Each row of a before or after table is a point. The points were changed in one or more steps. Then noise was added and the rows were shuffled. The steps act on columns, c1 being the first. Name the steps. A step turns or swaps two columns, mirrors them in a line or flattens them onto one, adds a multiple of one to another, or multiplies or shifts one. Angles are multiples of 10 degrees, from the lower column toward the higher: turns from -170 to 170, lines from 10 to 170 but not 90. Use the fewest steps. Two steps may share a column if one is a turn and the other turns, adds or multiplies; they go together, in the order done. Otherwise the lowest column goes first.

Before, 11 rows:
[[-18  11]
 [ -7   6]
 [  5   6]
 [  7   2]
 [  7 -14]
 [-34  -5]
 [ -5  10]
 [-93   3]
 [  8 -35]
 [-10  -7]
 [-21 -35]]
After:
[[-11   7]
 [ 16 -15]
 [ -7  -8]
 [  7   1]
 [-12   9]
 [ 34 -35]
 [-27  12]
 [  3 -34]
 [-31  -5]
 [  2   7]
 [-95   2]]
Steps: add -0.7 times c2 to c1

Before (8 x 3):
[[ -8 -22  21]
 [-12  12  -2]
 [-25  -8   9]
 [ 38   7   9]
 [-38 -13 -13]
 [  9  -6  19]
 [-35   1   2]
 [-19  -7  16]]
After (8 x 3):
[[-20  22 -22]
 [-87   2   1]
 [ 23  19  -6]
 [ 95   9   7]
 [-47  16  -7]
 [-30  -2  12]
 [-63   9  -8]
 [-95 -13 -13]]
Steps: multiply c1 by 2.5; swap c2 and c3

Before, 13 rows:
[[ 45  31   0  30]
 [ -6 -37 -19   4]
 [ 10 -54  16 -26]
 [ 54   6  -7   5]
 [ -6 -29   2 -14]
 [ 29  22  29  57]
 [-15 -46  15 -31]
 [ -2 -29 -51   3]
 [ 18  11 -27   2]
 [-44 -18 -17 -44]
 [  3  19 -43  18]
 [ 54  42  14  51]
 [ 30   7   2  11]]
After:
[[ 29  -8  15   7]
 [ 66  17  66  49]
 [ 28   9  88  62]
 [-26 -33 -20   3]
 [ 46 -20   3   4]
 [ 10  13 -24  13]
 [-18 -21 -13 -14]
 [-24 -39 -15 -31]
 [-19 -21 -48   3]
 [-47   4 -63 -39]
 [ 15   6 -29  -2]
 [ 54  13  28  31]
 [-12 -52  -5 -26]]
Steps: turn c1 and c2 by -20 degrees; add 1 times c4 to c3

Before (11 x 6):
[[ 38  37 -21 -50  30 -35]
 [-38 -31  22 -21 -30  -3]
 [ -2  58 -47  33  25  33]
 [  1 -35 -69 -31   6  69]
 [-11 -29 -57   6  -4  12]
 [ -8 -14 -28 -88  13 -28]
 [  9  -1 -42   4   8  15]
 [-31 -38  34 -39  34  23]
 [-22  20   2 -58 -43  17]
 [-11  12  37  16   4  45]
 [-19  29 -15  25  27 -64]]
After:
[[ 30 -34  26  -4  40  37]
 [ 60 -23  21  -1  33 -16]
 [-40  -5 -39  -2  11 -14]
 [-22 -36 -36   7 -37 -36]
 [-16  43  -6   1   6 -17]
 [ 31 -13  29  -1 -12  -7]
 [-29 -28  49  -1  66  -2]
 [  6  32 -22  -1 -24 -42]
 [-14   4  56   1 -26 -13]
 [-68 -12  71   1 -36   3]
 [-18  -5  40   4  -2   8]]
Steps: turn c1 and c6 by 90 degrees; turn c2 and c5 by 90 degrees; multiply c3 by -1; multiply c4 by 0

Before, 9 rows:
[[-27  33  -4  -3  -8 -32 -29  67]
 [ 15  14   1  50   0 -22  36  46]
 [ 61  -4  34  16 -21  -2  24  26]
 [  2  27 -40 -22 -23 -34 -10 -17]
 [ 13  42 -34 -42  55  16  31   5]
 [ 18 -12 -13 -16  33  42  48  11]
 [-30  56  26  30  10  42  24  25]
 [-25  -7  -2  16  19 -56   5 -10]
 [ 15  16  18  38 -13  46 -45 -26]]
After, 9 rows:
[[-43  -4  34  11  30  24  45  28]
 [-14  -7  -1 -29  19  25 -53 -11]
 [-24  27 -40  32 -27   4 -25 -16]
 [ 22 -10 -15 -22 -35  32  53  12]
 [ 54  55  27 -26  43  10  20  25]
 [-17  13   1 -25  76  42   2  46]
 [  7  16  17  -7  61 -59  32 -27]
 [ -4  32  -3   8  -3 -16 -49  67]
 [  7  42 -33 -28 -81  24  27   6]]
Steps: turn c6 and c7 by -110 degrees; turn c1 and c7 by 140 degrees; multiply c4 by 1.6; turn c4 and c5 by 110 degrees

Before:
[[-55  13   2  14  66 -51  20  27  34]
 [-27  17  13   6  66 -15  11 -56  50]
 [-19  -4 -18  39 -25 -41  33 -15  22]
 [ -1   7  18  40  22  47  -1 -34  41]
 [  2  55 -14 -19 -29  26  -7 -57  73]
 [-15  -5  11  18 -45 -11 -17 -27  20]
 [ -4 -29 -37 -21   1  21  19 -33 -20]
 [  4  53   7   9 -13  21  30 -58 -24]
 [ 49  24  -4 -10   3 -17  23  -7 -22]
 [  5  55 -10  51  58 -28 -41   0  42]]
After, 10 rows:
[[ 21 -29 -31   8  21  14  26 -22  -5]
 [ 11  54 -11 -76 -65 -12  24 -41  41]
 [-14   8  14  34 -43 -10  45 -25 -14]
 [-29  13  -9 -11 -61  15 -15 -39 -59]
 [ 39  25  29 -37  21  25 -14  -6  -6]
 [  0  52   9 -45  26  25  29 -43  10]
 [ -3  -4 -28  44 -18  39 -36 -13  27]
 [-19  -3  -1  23 -12 -15 -14 -20  48]
 [-44  13 -34   1 -43  29 -48  18 -60]
 [ 10  53  -4  -4 -51 -34 -35  -2 -52]]
Steps: turn c1 and c3 by 40 degrees; add -1 times c2 to c4; mirror c5 and c9 in the line at 130 degrees; mirror c6 and c7 in the line at 50 degrees; multiply c8 by 0.7

Before, 8 rows:
[[ 10   4   3   1  -7 -15  25  13  14  18  19]
 [ -1  -9  -3  -4  16 -12  16 -12  20  12   7]
 [  8 -19  10  16  20  -9   2 -20  -4   8  -3]
 [ 11  -2   9 -32  -9  -4  10  27   6 -12 -17]
 [  1  -7   3  16   5  12  15   9 -12 -20 -21]
 [  3  -9 -18  -7  -1  -5 -11  -1 -25  13 -17]
 [  3   0   4  -1  30 -25 -11   8   0   5   8]
 [  0  15  23   7   6  -3  24  27  23  18   6]]
After (8 x 11):
[[  2  -7 -17 -22 -10  -8   1   2 -22  17 -18]
 [ 17   8  19   3  -6 -12 -30  -3  17  -1   4]
 [ 26  -2 -17 -96 -12  -4   0 -12  10 -16   9]
 [  7 -11 -22  47   4   9   2  -6 -14 -25   3]
 [  7   9   9  -3  45 -23   6  -5 -16  10   5]
 [ -6 -16  -3  48  29 -14  -8  21 -15   5  10]
 [ -9  -4   7 -12  31 -15 -20   8  10   0  -2]
 [ 17  16   6  21  17   2 -30 -21  18  -1  23]]
Steps: mirror c1 and c8 in the line at 20 degrees; turn c2 and c6 by 20 degrees; swap c3 and c11; multiply c4 by 3; multiply c5 by 1.6; turn c5 and c9 by -20 degrees; mirror c7 and c10 in the line at 110 degrees
